Each row of a before or after table is a point. One or more steps were done to the points. Then noise was added and the rows were shuffled. The steps act on columns, c1 being the first. Name the steps. A step turns or swaps two columns, mirrors them in a line or flattens them onto one, adds a multiple of one to another, or multiplies or shifts one. Angles are multiples of 10 degrees, from the lower column toward the higher: turns from -170 to 170, lines from 10 to 170 but not 90. Use the fewest steps. Two steps may share a column if one is a turn and the other turns, adds or multiplies; they go together, in the order done. Otherwise the lowest column goes first.
In the rows, zero is written as 128.

Before (13 x 2):
[[142 138]
 [184 126]
 [155 105]
 [134 120]
 [168 150]
 [ 48  71]
 [ 65 118]
 [ 52 104]
 [ 57  67]
 [148 187]
 [168 104]
 [113 125]
 [161 121]]
After (13 x 2):
[[134 140]
 [135 227]
 [130 226]
 [ 95  83]
 [121  81]
 [125 108]
 [ 96 121]
 [158 204]
 [163 185]
 [103 109]
 [ 86 115]
 [120 133]
 [162  79]]
Steps: turn c1 and c2 by -130 degrees

Before, 11 rows:
[[154 115 152 141]
 [149 126 170 167]
 [152 159  66 172]
 [159 151 146  70]
 [124  94 148  79]
 [ 86 183 174 149]
 [102 146 171  74]
 [169  66 116 108]
 [ 87  93  76 142]
 [166 126  83 175]
 [ 84 123 133  92]]
After, 11 rows:
[[ 38 129 133  82]
 [ 47 121  71 148]
 [205 120  82 188]
 [190 130 147  51]
 [ 44 138 183 156]
 [ 78 136 171  57]
 [177 120  73 183]
 [173 134 167 180]
 [215 124 107 103]
 [123 129 143  63]
 [180 127 146 145]]
Steps: multiply c1 by 2; flatten c2 and c3 onto the line at 80 degrees; multiply c4 by 1.3

Before (8 x 8):
[[249  89 159 148 115 151 138 121]
 [147 136 134 120 105  73 110 145]
 [101 108 141 120 104  91 158 140]
 [114 153 147 177 121 149 137 107]
 [124 163 134 118 136 139 155 100]
 [101  93 100 140 137 149 143 126]
 [157 127 126 141 133 157 161 149]
 [110 109 163 139 109 142  91 145]]
After:
[[246 154 197  79 165 156 157 162]
 [140 126 157 139 124  80  76 147]
 [ 98 155 165 117 136  90 217 134]
 [109 139 204 104 167 148  19 139]
 [149 122 120 119 128 158 228 157]
 [130 103 139 163 146 144 207 101]
 [110 152  73  89  87 146 175 113]
 [126  72 167 107 156 151 158  97]]
Steps: turn c1 and c8 by 20 degrees; multiply c2 by 1.3; turn c2 and c4 by 140 degrees; multiply c3 by 2.5; turn c3 and c5 by 40 degrees; multiply c7 by 3

Before (13 x 11):
[[128 150 139  67 125 131 121 140 132 116 154]
 [202 139 153 138 121 119 127 143 127 106 118]
 [115 160  96 125 166 124 128 134 154 116 145]
 [111 115 147 123 116 124 158 140 125 117 146]
 [109 129 143 142 126 147 124 136 140 119 118]
 [136 111 130 145 144 129 124 140 147   7 112]
 [124 145 151 140 138 140 139 143  79  99 133]
 [108 124 137 125 122 133 142 130 153 106  94]
 [124 169 124 146 114 134 125 142 104 105 145]
 [120 108  87 116 126 136 125 126 148 109  95]
 [127 110 146 146 120 154 136 130 142 130 133]
 [107 114 152 134 130 114 120 142 137 127 140]
 [126 122 150 121 124 120 125  89 150 130 154]]
After (13 x 11):
[[123 126 137 124 134 132 100 128  95 125 102]
 [113 130 150 121 136 109 130 109 114 131 147]
 [135 140 152 135 135 120 133 144 106 138 137]
 [ 81 114 151 139 127 127 108 141 185 141 120]
 [169 121 151 141 109 145  96 130 157 131 131]
 [117 129  95 125  79 127 117 132  99 135 139]
 [118 141  88 114 143 134 113 123 109 141 105]
 [108 150 131 145 127 132  27 135 121 195 116]
 [118 137 147 143 146 150 124 115 118 119 132]
 [130 124 143 143 130 146 124 123 106 137 122]
 [142 131 147 122 145 130  97 137 116  99 142]
 [125 110 139  66 117 135 122 133 125 142 145]
 [150  89 124 146 113 137 110 131 139 142 140]]
Steps: turn c1 and c9 by 130 degrees; turn c2 and c5 by -140 degrees; multiply c8 by 0.7; turn c6 and c8 by -30 degrees; multiply c7 by 1.3; turn c7 and c10 by -120 degrees; multiply c11 by 0.7

Before (8 x 14):
[[115 134 115 129 143 119 125 151 137 166 118  43 108 133]
 [103 150 166 136 127 137 154 151 133 110 123 130 105 139]
 [113 151 132 125  92 112 141 125 137 110 178 148 115 145]
 [146 111 133 134 140 115 128 131 154 114 119 140 108  78]
 [ 98 110 140 136 117 249 106  98 148 114 107 147 132 140]
 [130 127 161 107 126 112  96 158 126 120 136 150 124 137]
 [174 158 127 111 144 118 125 152 139 112 138 136 116 144]
 [129 106 156  68 124 117 114 155 146 111 106 138 141 128]]
After (8 x 14):
[[132 126 146 103 121 113  99 167 128 121 128 105 112 117]
 [115 210 134 133  94 113 140 128 138 111  90  93 116 155]
 [145  92 133 160 138 114 128 136 153 117 142 120 105  79]
 [172 170 118 122 146 115 123 152 140 111 121 115 107 143]
 [129  69 145  90 123 117 113 164 144 110 157 125 126 119]
 [100  70 149 160 116 250 107 101 152 111 157 119 151 125]
 [112 163 107 138 146 117 123 148 137 169 108 212  98 131]
 [103 144 158 142 127 136 155 162 131 109 134 128  95 157]]
Steps: turn c11 and c12 by -160 degrees; add -1.5 times c11 to c2; add -0.5 times c8 to c13; turn c3 and c8 by 20 degrees; add 1 times c9 to c4; add 0.7 times c7 to c14

Before (9 x 20):
[[108 120 113 132 162 121 177 121 147 144 122  91 112 108 145 115 148 133
   82 205]
 [ 53 131 186 132 106  93 171 106  86 146 128 233 149 249 121  86 142  70
  108  99]
 [110 193  89 151 131 103  74 118 146 161 107  92 133 155  89 104 100 110
  113 108]
 [ 81 106  86 157 137 119 163 114 145  74 155  94 169 111 156 161  92 115
   79 172]
 [103 115  99 155  54 120  90 120 146 144 145  78 138 127 124 171 113 131
   75 149]
 [ 98 133 164 137 129 112 126 109 143 188 158  79 121 127 119 114 131 103
  119 103]
 [110 119 168  57 104 160 174 134  78 187 130 138 140 183 102 114  91 105
  151 155]
 [113  95  80 143 133  97 110 136 126 179 155  84 146 136 167  90 136 100
  107  93]
 [113  91 117 153 164 186 146 125 149 199 156  95 111 121 138 204 120 124
   95 105]]
After:
[[ 54 127 111 103 170  98  84 106  84 100 139 231 107 249 119 118 126  72
  154 100]
 [115  90 155 124  46 184 112 129 149  67 105  97 160 119 139 150 117 123
  166 104]
 [113 120 133 168 146 160  77 134  81  61 103 138  69 183  99 108 158 105
  113 157]
 [115 187 158 105 145  98 180 120 151 104 126  92 132 157  88 136 161 110
  130 106]
 [103 132 138 131 138 109 133 108 148  69 105  80 144 129 114 131 107 100
  137 101]
 [ 86 107 128  68  97 120 103 118 146 186  82  94  97 110 162 131 138 110
  189 173]
 [107 122 138 141 136 124  84 119 151 113 144  89 154 106 146 163 119 131
  180 201]
 [112  96 168  99 156  95 149 133 126  86 115  86 115 138 165 136 105 102
  142  94]
 [103 119 144  94  98 125 173 120 151 118 106  80 132 127 124  52 130 133
  173 150]]
Steps: multiply c3 by 0.4; turn c3 and c10 by -160 degrees; multiply c13 by 1.6; turn c4 and c13 by 140 degrees; turn c5 and c16 by 100 degrees; turn c7 and c19 by 170 degrees; turn c11 and c17 by -140 degrees

Before, 10 rows:
[[160  75  85  96  86 165 126 130 135 144 127  95 104 150 162 148 112 124
   70 171 106 168 153 148 160 112 157 121  93 167 134 124]
 [ 98 130  95  92 110 125 112 102 123 130 172 176 126 107 126 168 152 105
  138  91  36 129 160 145 134 135  95 128  79 101 126 129]
 [107 138 180 150 169 120 127  89 127 149 104 109 207 114 123  74 163  96
  136 145  91  95 192  64  61  78 134 163 139 106 134 187]
 [177 112 106  80 119 137 139 160 150 114 104 134  95 120 205 155 108 127
  119 132  71 161 185 149 188 143 125 173  89 132 117 105]
 [151 122  94  93 126 172 102 139 127 116  76 153 106 149 144 150 129 120
   93 148  70 180 164 125 198 169 123 139  77 185 108 128]
 [117  96 160 171 167 107  99  82 118 159 125 124 187 122 101  81 133 100
  125  91 141  78 166  97  98  85  85 159 180  99 110 187]
 [110 139 155 178 133 112 121 117 107 133 142 117 180  80 104  99 157 104
  155  74 105 131 132  49 100  73  75 137 136  88 151 177]
 [168 142  51 114 107 152  95 129 136 128 138 208 114 126 190 135 106 138
  112 142  56 146 147 144 162 132 112 108  95 142 155 109]
 [128  85 130 137 161 170 145 110 125 107  56 121 150 138 142 117 100  57
  163 147 120  99 179  64 108  67 120 161 110 114  97 178]
 [140 122 123 106  88 129 117 129 141 128 132 159 173 159 142 136 160 130
  164 105  72 152 143 158 132 132  83  93 128 119 151 132]]
After (10 x 32):
[[180 109  99  86 110  99 137  69 135 122  98 128  98 114 216 155 106 127
  115 132  75 126 190 148 185 148 126 176  85 140 120  89]
 [138 119 125 104  90 105 118 156 128 111 129 164 172 150 138 133 170 127
  155  97  71 126 141 164 127 132  87  91 133 117 150 166]
 [177 136  65 111 110 111 100 104 135 131 138 199 116 124 193 137 107 138
  118 133  56 151 145 139 159 132 110 107  95 147 160 122]
 [ 98 138 183 149 168 162 125 247 112 149  97 104 206 126 130  68 157  97
  136 149  91 125 197  62  59  82 136 165 142 106 126 179]
 [144 121  93  91 119  66  96 109 144 107  71 152 105 135 138 156 122 125
  101 143  68 167 168 129 203 169 125 138  70 193 109 100]
 [120  97 163 171 168 188  97 242 114 159 122 125 189 147  99  84 129 100
  124  92 139 117 165  93 101  82  80 160 176 105 107 171]
 [132  82 128 138 163 151 150 187 125 102  62 119 155 122 139 113 101  65
  151 142 119 175 185  58 105  69 121 162 107 122  96 126]
 [160  82  89  90  87  83 121 106 147 122 124  96 107 147 158 146 109 124
   90 165 105 161 154 154 159 111 159 116  92 165 137 108]
 [ 98 131  91  94 111 126 115 150 120 138 180 172 128 110 125 162 156 105
  135  89  37 126 164 141 128 134  95 133  75 109 127 152]
 [114 143 158 176 132 130 120 208 115 158 140 121 175 103 109 102 161 102
  146  73 104 111 133  49 107  80  79 139 136  85 147 140]]
Steps: turn c6 and c22 by 100 degrees; add -1 times c13 to c8; turn c8 and c32 by -130 degrees; flatten c9 and c30 onto the line at 70 degrees; turn c10 and c14 by 40 degrees; multiply c19 by 0.7

Before (10 x 48):
[[106 158 186 108 172 146 131  88 175  71 128 123  96 216 171 144 116 135
  155 129 186 124 176 182 176 177 103 116 157 136 125 135 114  72 110 175
  154 131  70  37 168  98 123 130  70  82 131 191]
 [144  87 144 153 117 148  90 159 152  56 125 114 151 170  98 172  60 102
  192 120  93 147 118  93 171 191  56 176 165  93 157 148 134 111 113 164
   67  79 121 123  36 200  59 174 154 115 151  65]
 [139  85 134  76 131 173 151 136  50 186 134 125  89 140 158 157 171 132
  119  71  86  77  96 201 158  98 160  92 146  98  85 117 163 152 172 188
  102 109 179 132 153 183 163 118  75 185 153 161]
 [ 99  67 138 129  88 138 180 145 108 112  99 144  67 129  88  75 127  38
   95  70 122 127 149  81 175  98 135 116 161 153 166 163 172 186 150 167
   95  77 145 106  92 163 189 149 133  86 160 127]
 [137 149 133 141 173 104 186 111 154  53 106 183 174 106  76 150  93  55
  122 141 101 181 219 182  81 184  99 142 147 140  54 175 124 187 132 195
  144 112  80 140 108 191 171 140  74 200 139 119]
 [106 121 147  72  83  73 122 186 130  77 138 212  96 109  76 207 176 127
  106 162 194 151 141 190 167 182  47 124  58 212 124 141  97 151  65  69
  108 123 175  61 120 197 135 189 111 199 139  68]
 [167  65 132 133 183 123 151 113  71 182 123 101 132 141 130 130 114  54
  116  93 110  67 122 188  45  88  85  92 116 125  78 108 106 149  82  98
  136 152  54  59  54  78  69 192 121  96  47 119]
 [210 169 195  76 120 155 119 150 154 117 146 138 200 179 177 129 171  48
   67 151  73  95 156 158  54 227 121 178 129 218 177 153 167  66  92  84
  177  92 141 124 144  72  90 135 144  97  55 116]
 [141  91 123 128  53 107  80 184  53 163 127 167 200 140  90 170 178  98
  189  90 179 190 191 132  66 110  80 168 129 195  83 101 100 177 148 123
  129 115 110 162 126  78 188 116 127 199 152 184]
 [ 97 166 146 130  76 123  99 198 115  90 135 153 199 195  68 126  86 157
  190  98  96  78 118  74 163 107 142 116  77  84 183 181  67 162 169  69
  167 105 135 172 145 150  66 121 156 150 159 166]]
After (10 x 48):
[[157  65 135 131 169 117 154 106  69 187 118 102 133 143 118 129 114  55
  125  90 114  63 122 196  50  86  85  92 111 124 104  89 105 146  84  90
  192 160  55 137 197  79  73 196 119  97  48 115]
 [146  87 141 154 126 147  89 156 145  59 120 110 150 173 190 179  59 101
  100 122  96 142 117  92 169 193  60 174 161  94  58 145 135 110 110 162
  108 163 120  66 134 205  58 179 156 116 146  58]
 [212 169 196  76 133 158 119 148 154 113 143 141 196 178  71 132 169  48
  174 151  79  96 156 155  52 221 119 177 123 218 113 150 172  65  96  78
  154  83 144 110  76  72  84 135 146  95  60 114]
 [114 149 131 139 190 101 191 111 154  58 104 187 176 114 123 152  90  53
   71 139  99 182 220 179  80 183  99 140 145 140 152 157 130 192 131 201
  125 100  80 124 201 185 173 145  71 200 139 117]
 [106  69 142 124 107 145 179 144 103 110  99 146  66 127  92  73 126  39
   84  71 121 124 147  85 177  94 140 109 161 156  93 173 179 188 148 163
  127 149 143  64 111 160 185 148 130  84 162 127]
 [ 92 151 186 102 177 144 131  80 178  73 129 120  97 216 160 145 121 131
  171 129 185 124 175 182 177 177  98 118 160 135 150 113 120  74 106 176
  216 161  69 117 117  98 128 133  74  82 126 196]
 [108 164 152 129  98 122  99 200 114  94 137 148 200 190 196 123  86 157
   68  93  98  79 119  72 162 111 143 111  80  84 105 195  68 163 174  68
  108  69 134 130  70 149  68 120 153 157 163 166]
 [113 123 147  74  91  71 124 186 129  78 139 213  98 104 104 208 176 134
   81 165 192 149 134 191 168 183  47 122  57 213 115 156 104 152  64  75
  178 173 177 108 137 195 134 186 106 198 144  64]
 [139  82 136  76 128 175 155 130  52 184 132 125  86 142 118 158 167 128
  155  69  91  79  98 203 158  98 160  94 145  96 168 118 164 149 172 188
  110 141 174 111 156 184 164 115  74 181 153 168]
 [166  92 121 129  50 104  78 187  61 157 126 163 199 137 191 166 179 105
   94  91 182 191 187 127  69 111  80 172 124 195 149 128 102 176 150 127
   98 105 110 122 168  80 188 116 128 201 156 185]]
Steps: turn c5 and c32 by -20 degrees; add -0.3 times c5 to c1; swap c15 and c19; multiply c41 by 0.7; turn c31 and c41 by -120 degrees; turn c37 and c40 by 60 degrees; turn c38 and c40 by 70 degrees
